Rows are points. Examples show where two turns around zero, p and q, send a point. Where does a point land after both, in the order given? Backwards means that the second turn is done in reverse. Each puzzle has new turns, and all numbers are rounded.

Turn p:
[-0.41  2.66] -> [-2.60  0.68]
[-1.22 -2.28] -> [ 1.61 -2.02]
[-0.07 -0.36] -> [ 0.30 -0.21]
[ 1.69 -0.02] -> [0.69 1.54]
Turn q:
[0.14 1.81] -> [-0.95  1.54]
[ 0.26 -0.20] -> [ 0.33 -0.01]
[-1.78 -2.25] -> [-0.11 -2.87]
[-0.43 -1.39] -> [ 0.47 -1.38]
[1.81 2.04] -> [0.26 2.72]
Where do these land?
p, then q backwards: [1.05 2.18] -> [-0.20  2.41]
p, then q: [-1.92 -1.04] -> [ 1.44 -1.64]
q, then p: [ 0.87 -1.14] -> [0.92 1.10]

Turn p:
[-0.26 -1.32] -> [-1.29  0.37]
[-2.52  1.99] -> [2.20 2.34]
[ 0.97 -0.94] -> [-1.02 -0.89]
[ 0.39 -1.45] -> [-1.48 -0.26]
[1.42 1.72] -> [ 1.59 -1.56]
Turn q:
[ 1.04 -3.06] -> [-2.97 -1.27]
[-1.08  1.26] -> [1.18 1.17]
[-0.77  1.57] -> [1.51 0.89]
[0.81 0.22] -> [ 0.28 -0.79]
Where do these land?
q, then p: [ 0.08 -0.69] -> [-0.07  0.69]
p, then q: [ 2.75 -0.75] -> [-2.74  0.78]
q, then p: [-2.07  1.21] -> [ 2.06 -1.23]
q, then p: [-2.01 -0.66] -> [2.02 0.64]
q, then p: [1.24 0.89] -> [-1.25 -0.88]

Turn p:
[ 1.49 -2.41 -0.53] -> [ 0.02 -2.78 -0.75]
[-2.95  1.24  0.77] -> [-1.30  2.24  2.03]
[ 1.18 -0.58  0.70] -> [ 1.11 -0.99  0.00]
[ 0.28  1.75 -0.95] -> [ 0.16  1.53 -1.29]
Turn q:
[ 1.70  1.95 -0.07] -> [ 2.21 -0.15  1.35]
[-0.33  0.63  2.50] -> [-0.54  2.07  1.48]
[-1.82 -0.23 -1.13] -> [-0.26  0.30 -2.12]
[ 0.45 -2.34 -1.30] -> [-1.40 -2.21 -0.70]
Where do these land?
q, then p backwards: [-0.49  1.15  2.99] -> [-2.24  2.05  1.12]
q, then p: [ 0.47 -1.85 -1.23] -> [-1.70 -1.42  0.51]
q, then p: [0.73 1.16 0.79] -> [1.55 0.20 0.26]
p, then q: [-0.72 -0.45 -2.55] -> [-0.10  0.37 -2.66]

Turn p:
[ 0.95  1.55 -1.26  0.40] -> [ 1.15  0.71 -1.78 -0.24]
[1.61 0.15 1.19 0.02] -> [-1.02  1.64 -0.08 -0.55]
[-1.36  1.10 -0.55 -0.80] -> [ 0.26 -1.70 -0.88 -0.51]
[-1.67 -1.39  4.17  1.21] -> [-4.12 -0.56  1.65  1.88]
[-0.15  1.00 -1.07  1.96] -> [ 0.90  0.24 -1.53  1.67]
[ 1.75 -1.28 -1.15 -2.48] -> [ 1.50  0.88  1.58 -2.58]
[-1.13 -1.14 -1.33 -0.31] -> [ 1.33 -1.19  1.06  0.33]
Turn q:
[ 4.73 -0.67 -0.08  0.85] -> [ 1.23  4.19 -2.04  0.59]
[-1.55 -0.43 -0.76 -1.53] -> [ 0.56 -2.22  0.01  0.53]
[-1.36  0.59  0.47  1.47] -> [-1.57 -0.15  1.40 -0.39]
[-1.64 -1.09 -0.16  0.27] -> [-0.03 -1.02  1.47  0.88]
[ 1.42 -0.82  1.04 -1.63] -> [ 2.32  0.50 -0.61 -0.64]
[-1.19  3.34  0.56  0.21] -> [-2.38 -1.04 -0.48 -2.44]
[-0.42 -0.92 -1.06  0.36] -> [-0.13 -0.27  0.27  1.45]
Where do these land?
q, then p: [ 0.36 -0.62 -1.73  4.32] -> [-1.72 -2.02 -2.67  2.83]
p, then q backwards: [-1.66  0.42  1.06 -1.41] -> [-1.90  1.49 -0.17 -0.41]
q, then p: [-1.71 -0.87  0.48  0.92] -> [-1.97  0.04  0.72  0.59]
p, then q backwards: [-0.90  1.16 -0.25 -0.70] -> [-0.38  0.94 -0.35 -1.25]
q, then p: [ 2.92  0.61 -1.27 -1.70] -> [ 3.32  0.67 -1.35 -0.36]
p, then q: [-0.18 -1.74 -0.09 -0.28] -> [ 0.60  0.75  0.84 -1.23]
q, then p: [ 1.17  1.04  1.80 -1.15] -> [ 0.76  0.12 -0.16 -2.53]

Turn p:
[-0.84  1.15 -1.00 -0.75 -0.70 -0.40] -> [ 0.05  1.10 -0.06  1.21  1.18 -0.43]
[ 1.19  0.80 -0.78  1.23 -0.17 -0.01] -> [ 0.49  0.74 -0.31 -1.27  0.86  0.99]
[-1.07 -0.22 -2.40  1.33  0.87 -0.99] -> [ 0.71 -0.59  1.75  0.46  2.17  1.28]
[-1.48  2.04  0.63  1.66  1.74 -1.20] -> [-1.94  1.38  2.66 -0.46  0.54  0.86]
[ 1.35  0.38 -0.40 -1.45  0.11 -2.56] -> [-1.78 -0.68 -1.39 -0.29  2.12 -0.81]
[-0.47 -1.76  3.13  0.70 -1.40  1.99] -> [ 1.24 -0.26  0.45 -1.02 -3.71 -1.71]
[ 1.32 -2.39  0.82 -2.71 -0.46  3.18] -> [ 1.25 -1.67 -3.10  1.36 -3.16 -0.17]
Turn q:
[-1.15 -1.04 -0.20  1.01  0.15  0.40] -> [ 0.76  0.14 -0.58 -1.06  1.14  0.54]
[-0.22  1.27  1.36  0.24 -1.66 -0.03] -> [ 0.97 -1.90 -0.08  1.26 -0.38 -0.16]
[ 0.46 -0.07 -5.78 -2.76  0.16  1.40] -> [-3.76  2.06  4.07  0.02  2.86  0.33]
[-0.70 -1.53  1.58 -0.83  0.75 -0.42] -> [ 1.21  0.90 -0.90 -0.76 -0.22 -1.75]
[ 0.08  2.51  0.91  1.27 -0.56 -2.26] -> [-1.08 -2.85 -1.47  0.53 -1.55  0.20]
[ 1.16 -2.63  1.16  0.51  0.26  0.28] -> [ 2.00  1.48  0.24 -1.49 -1.24  0.14]
[0.38 1.49 0.97 0.55 0.89 0.63] -> [-0.09  0.15 -1.27  1.51 -0.62  0.70]
Where do these land?
q, then p: [ 0.83  0.46 -0.65 -1.68 -0.27 -2.31] -> [-0.29 -0.37  1.32  0.48  0.35 -2.69]
q, then p: [-0.61  1.32  2.10  0.52  0.39 -1.35] -> [ 1.92 -1.11 -0.03 -0.09  1.95 -0.16]
q, then p: [-1.06  1.11 -0.04  0.64 -2.30 -0.13] -> [ 0.51 -2.46  0.26 -0.70 -1.06  0.33]
p, then q: [ 1.06 -0.19  0.07  0.70  1.39  1.47] -> [1.05 0.46 1.52 0.97 1.02 0.35]
q, then p: [-2.41 -1.28 -2.67  0.72 -0.67  0.10] -> [-2.33 -1.58 -0.18  1.96 -1.41  1.34]
p, then q: [ 1.33 -0.38  0.12 -2.06  2.33  2.49] -> [ 1.14 -0.50  1.95 -0.51  2.65  2.27]
p, then q backwards: [ 0.38  1.96  1.04  2.21 -1.76 -2.57] -> [-1.14 -3.18 -2.04 -1.68  0.97 -0.58]
p, then q backwards: [ 0.48 -3.00  0.02 -1.06  0.89  2.31] -> [ 0.93  1.68  2.45  1.91 -1.51 -0.93]
